Each wall is flat, endless, passes through zero and stands at right angles to its row. A trip goes straight from one point to another. List the walls that it crosses, first one first.
(in the rows, 128 means zero)

Walls:
(1): [154 128]
(2): [137 167]
(3): [163 142]
(4): [111 121]
(5): [106 166]
(6): [120 137]
(7): [ 95 149]
Trips:
[ 42 112] to [108 125] -> none
[161  58] to [122 102] -> 4, 3, 1
[ 87 111] to [132  90] -> 5, 6, 7, 1
[139  96] to [156  95] -> 3, 4

Walls:
(1): [112 103 171 145 148 133 103 167 119 145  83]
(2): [100 133 182 180  55 130 184 109 161 129  88]
(3): [136 164  78  78 162 159 139 109 164 119 107]
(4): [ 98 165 152 150 155 154 151 166 120 122 155]
(5): [134  94 161 160 163 179 124 124  79 173 135]
(6): [107 122 129  73 155 118 115 143 108 138 108]
Trips:
[132 144  93 119 112  58 144 145 179 137 100] to [119 137 129 109 112  96 138 191  88  98  79] -> 1, 3, 4
[113 114  76 143  85 180 149  71 120 107 172] to [172  65 136  78  85 113 130 131 123 111 125] -> 5, 3, 2, 6
[132 160 133 122 145 167 132 142  85 161 159] to [122  69 144  57 114 140 144 139 118 142 117] -> 1, 4
[149 158 150 155  97 144  76 125 164 103 110] to [118 105 131 144  92 178  92 201  99 111 145] -> 4, 5, 2
